Each row is a point. Any point is a mix of the corners, with weights that add up to 1. It lies inside the corners' shape when no weight is negative. Say inside or outside, and name the corners with a negative weight.
(in the rows, 128 means zero)

Corners:
(1): [138 162]
(2): [181 135]
(3): [ 31 138]
Points:
[ 41 139] => inside
[126 158] => inside
[167 140] => inside
[151 150] => inside

Corners:
(1): [126 123 215 192  66 101 107 101 158]
(2): [121 208 170 118 152 139  17 182  91]
(3): [ 98 170 161 133 144  94 139  35  85]
(4): [ 63  87 108  77 170 220  82 107 209]
(5): [ 59 180  69  34 148 128  98 137 187]
(6): [155  93 241 164 129 123 160 131 164]
(7): [178 114 188 107  96  59 122 103  83]
(8): [ 97   8 176 171 115  82 161 157 111]
(9): [135 114 145 218 110 180 183  93 151]
(10): [162  78 166 195 151  71 167  28 133]
Points:
[127 123 159 121 123  95 126 100 123] => inside
[103 126 157 130 119 124 107 117 154] => inside
[ 94 165 136 125 150 184  86 106 174] => outside (7, 8)
[158  85 201 175 137 112 160  90 127] => outside (1, 5)
[111 118 156 142 138 131 130  91 138] => inside
[117 160 164 129 136 127  76 143 118] => inside
[160 232 173 150 124  81  78  99  64] => outside (4, 6, 8)

Corners:
(1): [132 142 129 114 155 124 135 124 114 143 177 156 135 156 117 105 112 112]
(2): [121 117 112 108 151 143 149 154 128 107 112 100 135 116 119 107 152 115]
(3): [110 139 137 158 117 120 152 139 105 143 115 124 134 111 175 159 100 100]
(4): [155 118 115 129 159 150 156 147 146 129 140 119 132 146 119 122 125 186]
(5): [144 137 133 125 129 146 155 150 127 127 104 156 133 118 143  97 131 107]
(6): [161 140 124 167 133 101 124 140 124 102 166 130 134 140 119 163 106  95]
(7): [101 140 136 180 150 140 136 138 103 113 111 133 138 122 135 110 146 101]
(8): [157 153 113 144 127 128 147  33 119 110  95 113 123 183 169 150 129  92]
(9): [148 113 134 110 126 145 123 148 107 109 108 147 129 182 124 160 136 164]
(10): [153  75 137 131 117 130 145  89 133 117 109 128 141 110 124 129 128 120]
(11): [104  76 121 107 105 145 150 160 150 154 139 105 128 114 172 121 157 142]
(12): [123 136  86 141 128 145 133 124 140 134 107 147 135 113 129 111 107 176]
(13): [157 132 119 107 150 136 131 136 112 116 141 153 155 128 132 135 157 145]
(14): [116 135 132 121 139 153 112 146 152 110 111 128 173 144 130 131 136 100]
(15): [159  99 117 119 149 113 100 157 131 105 114  72 152 119 149 110 143 104]
(16): [153  68 118 108 152  90 153 123 136 114 119 151 150 124 122 126 145  98]
(17): [159 138 120 121 138  79 136 114 148 116 110 121 138 112 132 108 126 161]
(18): [131 139 130 127 147 126 120 143 139 152 106 146 123 111 120 127 146 101]
(19): [109 134 107 109  74  95 159 143 104 249 125 151 145 127 126 121 144 102]
Points:
[139 113 120 108 132 128 141 129 136 133 111 127 141 125 137 117 138 136] => outside (6, 7)
[140 123 121 135 132 128 139 126 127 122 111 124 139 129 141 133 136 123] => outside (1)
[137 120 121 119 128 123 133 132 129 128 118 132 141 130 136 133 128 118] => outside (4, 7)
[152 117 116 109 145 103 128 107 124 120 102 126 148 133 129 121 135 111] => outside (4, 5, 6, 7, 11)

Corners:
(1): [151 154 142 173 126 132 150 155 134 139 150  73  92 125  99 155 116 142
 120 130]
(2): [137 107 137  90 129 111 158 115  62 126 129 122 150 113 138 130 119 143
 131 116]
(3): [110 137 106  78  79 132 151 109 133 123 126 102 138 111 132  96 113 139
 130 116]
(4): [126 137 132  85 127 118 154  92 128 128  56 132 126 152 141 158 103 142
 150 118]
(5): [116 138 140  89 141 149 127  97 123  84 144 141 133 147 137 157 109 131
 141 123]
(6): [149 109 125 142 110 142 142  98 111  40 115 121 119 110 147 163 103 105
 143 123]
(7): [153 148 133 107 124 137 116  98 103 133  75 107 160 123 120 148 229  91
 117 107]
(8): [131 133 125 165 124 118 100  94 136 129 132  99 142 128 151 170 131 150
 120 110]
(9): [141 186 153  71 122  91 128 158 112  67 112 131  71 106 121 145  98 145
 166 179]
(10): [136 128 117 204 145 138 101 118 106 126 123 117 136 117 101  68 138 149
 126 108]
(11): [159 118 133 114 116 141 116 103 135 132 111 110 133 111 129  99 126 162
 116 101]
(12): [152 107  33  80 142 132 119 108  96 128 137 122 134 113 135 104 116 138
 136 119]
(13): [126 116 111  95 141 127 106 157 124 123 136  99 137 106 128 119 162 123
 231 126]
(14): [126 114 122  91 120  77 135 206 117 137 145 116 117 125 131 140 101 130
 117 124]
(15): [145 107 135 159  75 116 111 109 134 103 153 115   7 123 153 143 121 155
 117 120]
(16): [ 89 107 125  67 139 138 126 121 129 132  74  49 140 124 146 141 100 129
 132 106]
(17): [147 105 127 116 118 136 131 115 136 137 125 122 134 122 124 118 112 141
 116 175]
(18): [155 124 132 128 145  85 132 117 130  87 124  98 137 173 142 153 147 150
 166 132]
(19): [134 115 124 100 139  81 138  98 137 133 106 105 149 103  94 161 171 130
 123  99]
(20): [150 118 131  60 133  65 152 110 130 109 135  87 130 109 129 135 107  18
 177 124]
(21): [125 119 106  96 143  93 159 120 138 128 118 107 128  98 166 120 135 101
 124 112]
Points:
[129 116 116  91 131 120 131 117 115 111 115 114 130 121 135 122 121 125
 141 119] => outside (1, 8)
[137 148 151 111 124  87 146 141 128 104 131 124 129 118 126 140 116 130
 149 123] => outside (7, 12, 15, 16, 17)
[140 131 127 118 129 119 132 109 122 113 122 106 124 122 128 136 128 128
 141 123] => outside (14)
[140 133 118 119 116 129 125 103 122 121 120 100 122  98 126 118 132 124
 137 122] => outside (4, 5, 14, 18)
[133 121 119 105 124 120 130 121 121 122 113  99 122 110 131 130 123 122
 135 118] => outside (5, 18)
[139 121 109 108 128 107 129 105 113 106 121 106 132 113 137 129 139 127
 147 128] => outside (1, 4, 5, 11, 14)
[136 140 127 138 112 150 127  84 111 104 117 111 112 126 136 136 100 128
 129 135] => outside (11, 13, 14, 18, 19, 21)
